Each point is reached from the start by the listed moves, each made once or not at all, plus a little noise. Say if it took an odd or an even number of moves. Then give how often each move was made.
(in the rows, 128 means zero)

Moves:
(1): [196 128 130 100]
(2): [129 207 113 109]
Start: [157 138 159 115]
Points:
[154 135 162 112] -> even (0, 0)
[232 139 160  88] -> odd (1, 0)
[161 221 142  95] -> odd (0, 1)

Moves:
(1): [182 142 139 131 137 135 117 126 118 135 122 114]
(2): [109 201 150 142 140 122 137 125 116 138 127 155]
(3): [117 120 192 125 154 138 107 119 130 119 116 139]
(4): [126 116 139 188 107 117 137 137 124 135 143 126]
(5): [119 124 111 143 198 140 130 122  99 117 126 119]
(6): [122 129 134 133 124 186 144 142 132 144 132 134]
(7): [126 126 154 110 132 113 195  89 108 138 135 151]
(8): [135 138 145 124 160 111 154 190 130 128 125 122]
(9): [118 123 115 142 135 125 138 107 198 137 142 128]
Start: [116 144 130 128 116 149 130 116  98 131 134 106]
Points:
[139 232 197 141 177 173 249 128 130 184 153 143] -> even (1, 1, 0, 0, 0, 1, 1, 1, 1)
[153 145 220 202 231 205 152 185  61 137 133  93] -> even (1, 0, 1, 1, 1, 1, 0, 1, 0)
[145 130 232 183 140 138 185  54 136 155 151 122] -> odd (1, 0, 1, 1, 0, 0, 1, 0, 1)
[103 128 125 202 165 149 141 121  65 130 150  96] -> even (0, 0, 0, 1, 1, 0, 0, 0, 0)
[132 226 236 157 199 201 161 155 153 163 131 132] -> even (1, 1, 1, 0, 0, 1, 0, 1, 1)
[149 144 225 206 163 193 162 170 162 160 146 101] -> even (1, 0, 1, 1, 0, 1, 0, 1, 1)

Moves:
(1): [169 128 135 130 115 139 131 134 121 125 126 128 128 135 129 122 128 130
 119 131 127 119 143 130]
(2): [121 163 128 122 130 122 124 133 116 130 123 129 122 129 124 133 133 119
 123 122 125 132 129 130]
(3): [127 132 156 133 120 131 122 123 133 135 121 133 121 130 127 131 129 135
 131 133 134 132 126 127]
(4): [121 130 125 164 129 128 133 129 115 119 133 121 124 128 125 130 137 130
 123 131 128 124 133 126]
(5): [146 128 138 132 166 136 134 131 133 138 126 127 119 124 130 133 124 132
 130 114 127 132 126 132]
(6): [118 129 125 129 121 162 124 119 136 119 131 122 125 128 113 119 128 127
 124 114 125 131 129 129]
(7): [117 123 133 125 123 125 169 122 145 129 126 124 126 139 125 122 129 126
 126 129 128 123 125 128]
(8): [128 121 124 130 126 131 127 156 129 131 133 118 125 129 131 130 129 128
 134 126 129 126 131 120]
(9): [136 145 119 143 125 125 124 124 146 124 130 123 125 130 128 125 121 123
 131 134 132 127 126 122]
(10): [131 130 125 138 122 133 129 130 126 157 129 126 133 131 125 125 129 125
 127 137 131 125 120 137]
(11): [128 136 131 117 128 126 122 127 124 133 167 132 128 131 126 126 138 129
 134 126 143 126 130 119]
(12): [116 128 124 139 132 131 134 142 137 122 130 168 137 132 118 119 119 120
 121 124 135 130 120 133]
(13): [140 141 137 135 128 123 132 127 127 131 124 113 170 119 118 127 122 139
 131 111 129 136 116 115]
(14): [134 123 128 126 126 125 120 122 128 127 123 125 133 158 125 121 137 137
 131 134 125 130 122 120]
(15): [122 136 126 132 126 138 131 121 126 130 129 130 128 135 163 136 125 135
 128 133 125 137 120 126]
(16): [135 125 125 130 125 130 133 124 134 126 131 133 135 124 118 155 136 132
 122 127 126 129 120 127]
(17): [128 127 126 133 133 132 124 125 141 125 125 127 135 118 140 121 166 126
 128 136 125 125 141 126]
(18): [120 135 108 128 125 125 135 132 129 127 130 128 115 122 121 122 123 176
 125 127 121 118 123 123]
(19): [131 128 122 135 122 127 136 127 122 138 127 139 126 128 128 128 131 124
 166 121 125 119 124 125]
(20): [128 136 122 121 137 140 140 139 115 121 130 134 146 131 114 125 119 125
 140 167 126 134 132 120]
(21): [121 129 122 126 127 130 129 135 127 123 116 120 133 127 130 133 130 129
 129 128 165 131 129 134]
(22): [134 132 116 138 127 127 133 129 131 133 142 133 116 117 124 118 128 130
 124 131 123 177 118 135]
(23): [122 133 132 137 122 125 126 125 134 131 123 133 130 142 119 138 114 128
 128 121 127 131 172 138]
(24): [125 128 137 130 131 127 124 137 129 116 141 128 130 131 127 129 135 137
 134 132 123 124 124 153]
Start: [110 171 122 144 118 106 129 143 134 131  99 129 135 136 107 117 128 136
 129 131 130 138 110 141]
Points:
[ 86 231 100 201 124 161 135 159 122 129 166 168 157 172  95  81 185 139
 131 186 130 196  90 161] -> even (0, 1, 0, 1, 0, 1, 0, 0, 0, 1, 1, 1, 0, 1, 1, 0, 1, 0, 0, 1, 0, 1, 0, 1)
[138 197 104 218  87 172 176 122 164 131  96 117 165 202  97 118 159 148
 119 191 115 140 153 135] -> even (1, 0, 0, 1, 0, 1, 1, 0, 1, 1, 0, 0, 0, 1, 1, 1, 1, 0, 0, 1, 0, 0, 1, 0)
[139 249 108 209 113 116 143 197 129 103 108 102 179 142  76 113 146 191
 134 160 114 127 171 136] -> odd (1, 1, 0, 1, 0, 0, 0, 1, 1, 0, 0, 0, 1, 0, 0, 0, 1, 1, 0, 1, 0, 0, 1, 1)

Moves:
(1): [163 126 139 128 121 116 136 121 127 133 130 132 131 127 116 141 135 127
 117 115 123 125 134 122 121 132 128]
(2): [137 156 113 120 140 127 126 129 137 129 120 139 128 124 132 134 127 132
 131 123 134 131 128 135 126 124 137]
(3): [114 137 170 117 139 130 118 128 121 124 109 117 140 126 122 135 129 123
 111 126 128 131 131 131 122 134 132]
(4): [129 134 142 173 124 138 133 142 120 113 127 117 129 133 125 120 123 149
 144 117 141 124 132 112 124 119 123]
(5): [129 113 124 130 167 131 138 134 132 131 136 135 129 125 134 123 131 133
 125 114 123 131 117 119 123 131 134]
(6): [139 125 129 126 130 162 129 134 128 132 133 122 122 123 134 131 135 133
 127 131 138 125 138 125 125 133 136]
(7): [117 130 126 122 129 128 176 124 136 112 128 125 130 134 124 123 120 109
 127 144 134 119 139 114 133 126 135]
(8): [133 131 137 113 122 107 121 160 103 125 134 127 130 138 129 134 131 130
 122 114 132 118 129 120 122 134 119]
(9): [140 118 145 124 133 133 118 141 176 139 112 139 133 138 122 127 143 128
 141 136 142 135 130 120 131 114 109]
(10): [128 134 133 132 134 123 141 130 114 177 126 115 131 121 140 123 126 119
 152 144 133 128 132 136 127 140 130]
(11): [123 136 142 123 121 127 129 121 132 145 169 142 125 146 125 125 117 133
 128 122 133 136 132 138 124 129 120]
(12): [118 130 124 142 117 134 143 131 117 140 114 166 141 119 128 145 117 133
 118 142 134 127 125 123 120 121 118]
(13): [113 125 119 128 140 149 126 132 115 120 144 117 172 128 123 140 135 135
 138 140 109 118 126 129 143 115 136]
(14): [130 125 125 128 131 139 130 118 117 132 120 125 122 160 128 136 122 126
 134 119 132 125 128 131 124 125 128]
(15): [136 127 138 126 118 119 125 110 125 115 136 125 140 130 176 126 138 136
 127 138 126 130 128 114 122 125 136]
(16): [119 114 123 128 117 121 133 126 137 119 126 115 113 128 127 173 138 122
 142 122 133 113 125 148 109 129 117]
(17): [116 135 128 128 129 128 126 120 108 127 133 132 125 133 118 121 170 125
 128 134 140 127 112 128 128 135 139]
(18): [124 125 127 118 126 119 142 127 128 125 126 120 119 119 129 119 123 166
 124 133 127 120 130 126 120 122 127]
(19): [143 125 131  99 134 130 127 131 103  97 127 146 121 117 130 119 138 134
 174 131 120 126 136 148 118 122 129]
(20): [136 131 127 136 138 130 124 129 132 128 130 125 117 130 131 133 131 125
 120 161 131 135 124 127 116 128 123]
(21): [136 118 127 123 126 121 128 109 128 125 123 117 146 123 121 117 111 127
 138 129 170 123 119 130 140 138 128]
(22): [135 121 121 121 131 128 143 139 121 125 124 120 136 129 131 135 134 124
 134 125 135 163 126 124 116 114 133]
(23): [123 120 124 139 139 110 121 122 123 131 120 147 134 126 128 124 136 135
 132 122 141 122 188 130 129 130 129]
(24): [134 119 131 142 127 132 133 138 128 126 122 129 131 135 140 113 131 127
 119 130 128 121 126 162 129 128 118]
Start: [119 129 115 127 142 115 134 129 140 126 120 113  83 124 106 142 129 137
 108 101 127 134 120 116 104 122 100]
Points:
[131 114 157  88 222 170 143 131  93 135 127  82 134  95 117 137 143 136
 176 150 160 128 118 131  96 141 126] -> even (0, 0, 1, 0, 1, 1, 0, 0, 0, 1, 0, 0, 1, 0, 0, 0, 0, 0, 1, 1, 1, 0, 0, 0)
[149 161 203 141 132 110 150  85 143 140 104 151 135 161 112 155 147 206
 110 100 225 134 115  85  69 108  89] -> even (1, 1, 1, 1, 0, 0, 0, 0, 1, 0, 1, 1, 0, 1, 1, 0, 1, 1, 0, 0, 1, 0, 0, 0)
[169 125 133 133 170  87 249 186  97  78 144 157  68 130 112 187 134 192
 143 105 165 133 133 144  17  91  72] -> even (1, 1, 0, 1, 1, 0, 1, 1, 0, 0, 1, 1, 0, 0, 0, 1, 0, 1, 1, 1, 0, 1, 0, 1)
[156 120 125  72 204 136 202 156 118 137  93 123  83 153 127  91 174 159
 185 121 212 101 120 143  82 131 105] -> odd (0, 1, 0, 0, 1, 1, 1, 1, 1, 1, 0, 0, 0, 1, 0, 0, 1, 1, 1, 0, 1, 0, 0, 1)
[ 80  94 116 137 197 109 227 139 144 182 138 147 117 132 101 190 183 158
 154 176 181 145 164 115  57 100  82] -> odd (0, 0, 0, 0, 1, 0, 1, 0, 1, 1, 1, 1, 1, 0, 0, 1, 1, 1, 0, 1, 0, 1, 1, 0)
[210  87 161 132 208  84 157 165 100 150  94 118 106 157 106 136 153 156
 206  93 212 156 179  99  58 110  79] -> even (1, 0, 0, 1, 1, 0, 0, 1, 1, 1, 0, 0, 0, 1, 0, 0, 0, 0, 1, 1, 1, 1, 1, 0)
[141 147 123  81 140  76 178 104  82  98 130 196 119 156 147 142 107 146
 160 102 203 112 193 125  79 112 100] -> even (0, 1, 0, 0, 0, 0, 1, 1, 0, 0, 1, 1, 0, 1, 1, 0, 0, 0, 1, 0, 1, 0, 1, 0)
[177 120 140 119 114 107 175 155  75 179 118 120 116 113 166 185 153 142
 108 116 158 153 136  86  58 126 104] -> odd (1, 0, 0, 0, 0, 1, 0, 1, 0, 1, 0, 1, 0, 0, 1, 0, 0, 0, 0, 0, 0, 1, 0, 0)

Moves:
(1): [159 130 152 120 126 123 142 134 130 122 112 117 120 135 151 150 136 128
 123 113 127 110 123 117 132 139]
(2): [132 180 132 128 118 137 125 125 138 120 132 119 129 129 118 124 128 144
 115 123 116 118 130 119 123 120]
(3): [ 93 118 161 151 132 118 128 146 154 118 128 147 111 135 132 124 127 141
 146 129 131 128 152 130 136 135]
(4): [143 125 124 163 129 118 126 125 137 133 112 139 133  95 131 142 154 125
 123 130 134 139 123 123 143 109]
(5): [128 123 129 128 140 131 125 122 125 122 122 118 130 125 126 118 127 137
 117 130 121 115 134 123 142 139]
(6): [116 135 130 134 119 172 132 108 127 127 131 147 117 130 138 116 112 123
 123 123 133 125 122 147 145 100]
(7): [119 137 132 121 127 135 145 129 118 124 121 127 123 121 122 130 114 138
 136 132 129 141 125 125 116 121]
(8): [112 137 119 126 133 146 127 157 137 121 135 115 131 119 126 140 139 116
 111  98 135 130 133 132 128 128]
(9): [134 120 133 118 129 129 159 118 165 115 122 127 150 140 127 134 144 129
 119 129 119 138 114 141 129 120]
(10): [125 131 145 132 137 145 124 121 142 163 122 126 117 141 120 134 131 124
 101 128 129 129 140 116 122 132]
(11): [142 134 139 117 145 141 118 125 137 135 157 139 137 116 134 149 113 134
 147 149 103 143 144 123 137 135]
(12): [132 125 130 116 145 121 120 131 130 136 114 146 121 129 133 122 131 133
 126 123 121 129 132 131 135 119]
(13): [122 128 138 124 119 126 116 127 124 133 123 129 149 128 132 119 121 135
 126 117 128 135 129 124 129 132]
(14): [127 122 113 136 140 114 143 130 121 118 130 126 139 149 128 128 124 130
 135 116 118 128 123 119 133 127]
(15): [114 137 107 114 111 131 127 130 122 140 112 127 124 132 169 134 137 124
 114 150 130 126 119 130 116 129]
(16): [110 131 143 129 137 126 118 118 133 126 125 131 135 129 125 136 122 129
 131 131 130 124 107 124 121 132]
(17): [131 124 132 133 136 134 124 131 113 115 122 126 132 141 129 125 158 131
 132 136 118 137 136 132 111 116]
(18): [125 124 120 136 125 130 135 129 125 144 134 124 123 128 115 140 134 148
 125 106 111 111 123 137 130 144]
(19): [138 144 132 138 144 133 128 157 131 133 124 112 134 123 131 109 114 113
 159 125 125 121 120 157 108 117]
(20): [136 124 127 134 123 129 125 142 129 127 138 126 132 142 116 136 124 141
 119 147 129 124 117 126 129 118]
(21): [130 142 121 132 130 126 127 122 121 133 137 132 130 135 131 126 129 139
 124 125 151 132 130 136 127 131]
(22): [136 135 119 138 130 126 104 127 132 125 109 118 106 132 126 144 135 129
 130 121 122 172 132 132 126 141]
(23): [121 130 121 131 123 138 132 131 124 129 106 125 153 130 118 154 117 121
 139 125 136 121 147 143 125 123]
(24): [130 132 129 136 128 117 134 124 118 124 133 141 127 125 127 126 132 116
 108 130 114 149 127 148 128 129]
Start: [132 127 144 116 139 140 118 128 115 134 139 146 139 144 152 142  98 145
 161 118 113 110 127 130 111 116]
Points:
[118 169 249 170 149 166 136  99 202 157  92 203 134 153 165 175 134 184
  90  65  72 107 113 153 148  91] -> even (1, 1, 1, 1, 0, 1, 0, 0, 1, 1, 0, 1, 1, 0, 0, 1, 0, 1, 0, 0, 0, 0, 0, 1)
[123 194 220 150 152 177 117 129 135 117 108 211 120 138 210 194 120 188
 137 171  68 138 120 143 118  55] -> odd (1, 1, 1, 1, 0, 1, 1, 0, 0, 0, 1, 1, 0, 0, 1, 1, 1, 0, 0, 1, 0, 0, 0, 1)
[ 93 213 162 150 151 210 201 173 135  90  95 127 166 191 194 171 123 176
 141  59  77  95 140 222  90  86] -> even (1, 1, 1, 0, 1, 1, 1, 1, 1, 0, 0, 0, 0, 1, 1, 0, 1, 1, 1, 0, 1, 0, 1, 1)
[111 167 150 209 141 173 106 132 150 101  99 161 138 159 133 174  94 185
 156 108 103 126 154 141 162  75] -> odd (0, 1, 1, 1, 1, 1, 0, 0, 0, 0, 0, 0, 0, 1, 0, 0, 0, 0, 0, 1, 0, 1, 1, 0)
[130 215 205 138 205 196  80 165 145 164 116 145 172 106 144 162 117 159
 157 100  72 147 139 128  77  69] -> odd (0, 1, 0, 1, 0, 0, 1, 1, 0, 1, 1, 1, 1, 0, 0, 1, 1, 0, 1, 0, 0, 0, 0, 0)
[ 88 194 166 144 181 207 145 136 161 140  81 159 162 218 189 124 116 171
 148 118  97  94 162 193  99  59] -> odd (0, 1, 1, 0, 1, 1, 0, 0, 1, 1, 0, 1, 0, 1, 1, 0, 1, 0, 1, 0, 1, 0, 1, 0)
[202 155 186 136 193 160 158 139 141 116 117 128 178 124 182 173 137 168
 186 134  88 135 125 155 106  91] -> odd (1, 0, 0, 1, 1, 0, 1, 0, 1, 0, 1, 0, 0, 0, 0, 0, 1, 0, 1, 0, 1, 0, 0, 0)
[139 169 150 118 148 164 165 142 147 162  58 163 161 139 199 226 155 130
  76  95 128 149 132 164 108  91] -> odd (1, 0, 0, 1, 0, 0, 1, 1, 1, 1, 0, 1, 0, 0, 1, 0, 0, 0, 0, 0, 1, 0, 1, 1)
[129 207 181 138 211 231  55 158 143 141 132 131 157 181 142 149  85 173
 138  93  52 149 136 143 106  80] -> even (0, 1, 0, 0, 1, 1, 0, 1, 0, 1, 1, 1, 1, 1, 0, 1, 1, 0, 1, 1, 0, 1, 0, 0)
[172 226 167 161 211 168 103 166 123  96 116 101 156 126 164 201 126 175
 179  79  79 156 125 129  93 107] -> odd (1, 1, 0, 1, 1, 0, 1, 1, 0, 0, 1, 0, 0, 1, 0, 1, 1, 0, 1, 0, 1, 1, 0, 0)
[124 174 142 186 200 190 144 148 163 164 108 163 139 165 127 185 119 162
 112  59  94 183  78 202 111  65] -> odd (0, 0, 0, 1, 0, 1, 1, 1, 1, 1, 0, 1, 0, 1, 0, 1, 0, 1, 1, 1, 1, 1, 0, 1)
